Each row of a before or after table is a point. The points were changed in one or more steps. Then noise was added and the rows were shuffled. The steps act on columns, c1 being the first. What was done? A step turns or swaps two columns, mirrors them in a line or flattens them onto one, adds a multiple of one to another, or multiplies or shifts one. Angles are multiples of 10 degrees, from the lower column toward the higher: turns from -170 to 170, lines from 10 to 170 but not 90. Use the fewest steps. Two steps may share a column if one is a turn and the other turns, adds or multiplies; they go together, in the order done. Otherwise the lowest column goes first.

Before (11 x 3):
0:   7   5   4
1:  -4  11 -21
2: -21  -3  16
3:  17  -4   7
4:  -4  33   3
5:  32  -5  20
6:  11 -13 -20
7: -28 -73  48
8:  13  57 -37
9:   3 -28 -33
10:  46  15  41
After (11 x 3):
0: -28  -5  23
1:  29 -36  13
2: -35 -95 -43
3: -14  -4  13
4:  -8  -5 -25
5:  22  15   3
6:  -1  42  -5
7:  -6   7   5
8:  15 -16  18
9:  29  74  25
10: -52  20  30
Steps: turn c1 and c3 by 110 degrees; multiply c2 by 1.3

Before (11 x 6):
0:  16  62  95  58   6  13
1:  18 -39  57  18 -10 -92
2:   5 -13 -39 -29  53  13
3:  52   0 -43  38   4  31
4: -33  32 -19  18 -53 -18
5:  -3  60  94 -51  68 -44
6: -19 -45 -35  10  48  -2
7: -55 -11  -1  48 -31  -6
8: -43  20  -3   1   8  27
9:  47  67   2   8  21 -21
10:  69  27  58 -20  -1 -13
After (11 x 6):
0: -35  92  61 -39 -62 -44
1: -47   0  67  24  -2 -20
2:   1  95  60  59  -2  16
3: -68  58  29   3  23 -13
4:  76   0 -11  23  10  -5
5:  -6  56 -38  24  14 -91
6:  35  -1  18 -12 -22  27
7: -34 -41  -1  53  15  33
8:   4 -35 -45  11 -53  -2
9:  54 -22  32  -1  36 -18
10: -35 -39 -12 -18 -47  11
Steps: turn c1 and c5 by 160 degrees; turn c1 and c4 by -20 degrees; swap c2 and c3

Before (10 x 11):
0:  40  28  12  50 -29 -17  27 -57  45  -6  25
1: -41  39 -31   6  65   6 -22  -3  11  95  32
2: -39  51 -26  -7  13  17  28  -6 -18  25  -5
3:   1 -31  28  36 -26   6 -54 -57  26  -7 -20
4: -71  65   1 -41  43 -45  18 -11  28  75  51
5:  28  32  45  32  -5 -44  14 -90  -5  48  -2
6: -59   8 -23 -10  75 -16  58  17 -19  48  39
7: -47 -29 -49   5 -15  22  -1 -34 -38  53  41
8: -45  10 -13  32   8  22 -31  -3 -50  -2  52
9:  13 -12 -32  49 -17 -36 -76 -90   6 -17 -15
After (10 x 11):
0: -47  40 -33   4  30  -2 -18  -9 -57  81  65
1: -42  52 -26  -9  11  16  32  10 -33   9  -2
2:  14  -5 -29  48  76 -34 -81  -1  15 -18 -47
3:   5 -32  32  32  49   5 -51   9  23   7 -48
4:  29  32  51  32  82 -47  21 -13 -35  33 -33
5: -46  13 -18  38   1  20 -29 -47 -41 -34  23
6: -62   8 -20  -8   6 -18  60 -18 -45  30  87
7: -46 -34 -51   3  26  24  -3 -49 -66  21  -8
8:  44  25  20  46  40 -16  33 -39  43  25 -33
9: -66  64   4 -42  25 -44  21 -34 -18  77  56
Steps: turn c5 and c8 by 70 degrees; turn c8 and c11 by 70 degrees; turn c9 and c10 by 40 degrees

Before (13 x 18):
0:   3  -4   0  -9   1   0  -4  -1   0  -6   3   5  11   3  -4   2  -7   0
1:   4   0   2 -11  -2  -5  -7   3  -1  -4   5   2   0   6  15   0  -8  -1
2:   8  21  -1 -10   3  -7  -5   3   0  -9  -2   2   1   4  -5   3   2  -1
3:   6   0   7 -11 -12  -3 -10   6   2  -1   1   1   0   3  -5   0   2   5
4:   0   6  11  10   4  15  -7 -14  -8  -5   0  -1   3   4  -4   2  -6  -1
5:   3  -6   3 -10  -1  -5  -4 -10  -6   1 -13   4   5   1   9  -3   8   2
6:  -1  -5   3 -12 -19  -6   1   4 -13   0   4  -2   6   0  -3  -5  -4   0
7:  12   2   1 -12  -5  -6   1   5  -5   0   3   4   4  -5  -1   3  -5   7
8:  -1  -2   8  -4   2  -1   2  -2  -4  -7  -4 -10  -1 -14  -5  -3  39   1
9:  -1   1  13  32   4  -3  -2   6  -8 -10   5   3   2   7  -5   5  -6  -1
10:   4  -5  -3   4   3  -1  -7   0  -5  -4  -1   2  -2   3   1  -7  -3   5
11:   0   2  -1  -4  -6  -7  -5  -6  -1  -3   3   4   3  -8  -5   3  -6  -1
12:   3   3   0   5   1  -7  -7  -2  -4  -8  -2  -6  15  -8  -1   2  -2   5
After (13 x 18):
0:   0  -5  11  30   4  13  -4   8  -8   6   6   1   3  14  -7   2  -4  -1
1:   8  -9  -1 -30   3   0  -4  -1   0  21   3  -2   1  -9  -3   3   4  -1
2:   0  -3  -1 -12  -6  -9   0   8  -1   2   5  -4   3   0  -7   3  -3  -1
3:  -1  -7   8 -13   2 -13  -3   2  -4  -2  -4  10  -1   7  15  -3  36   1
4:  -1 -10  13  96   4   4   3  -5  -8   1   4  -3   2  -8  -7   5  -3  -1
5:   3   1   3 -29  -1   0 -13  11  -6  -6  -3  -4   5  -2  12  -3   2   2
6:   4  -4   2 -33  -2   2   1  -1  -1   0   8  -2   0  -8   9   0 -14  -1
7:   3  -6   0 -27   2   3   1   1   0  -4   5  -5  11  -1  -7   2  -4   0
8:  -1   0   3 -36 -19  -4   4  -1 -13  -5   1   2   6  -6  -5  -5  -2   0
9:   4  -4  -3  11   3   2  -4   0  -5  -5   6  -2  -2  -2  -1  -7  -3   5
10:  13   0   1 -37  -5  -8   3  -2  -5   2   1  -4   4  -4  -3   3  -4   7
11:   6  -1   7 -33 -12   0  -4  -5   2   0   9  -1   0  -6  -3   0   5   5
12:   3  -8   0  15   1 -10  -5   5  -4   3   6   6  15  -1  -2   2  -1   5
Steps: swap c2 and c10; multiply c4 by 3; turn c6 and c8 by -160 degrees; turn c6 and c14 by -120 degrees; turn c7 and c11 by -60 degrees; multiply c12 by -1; turn c15 and c17 by -30 degrees
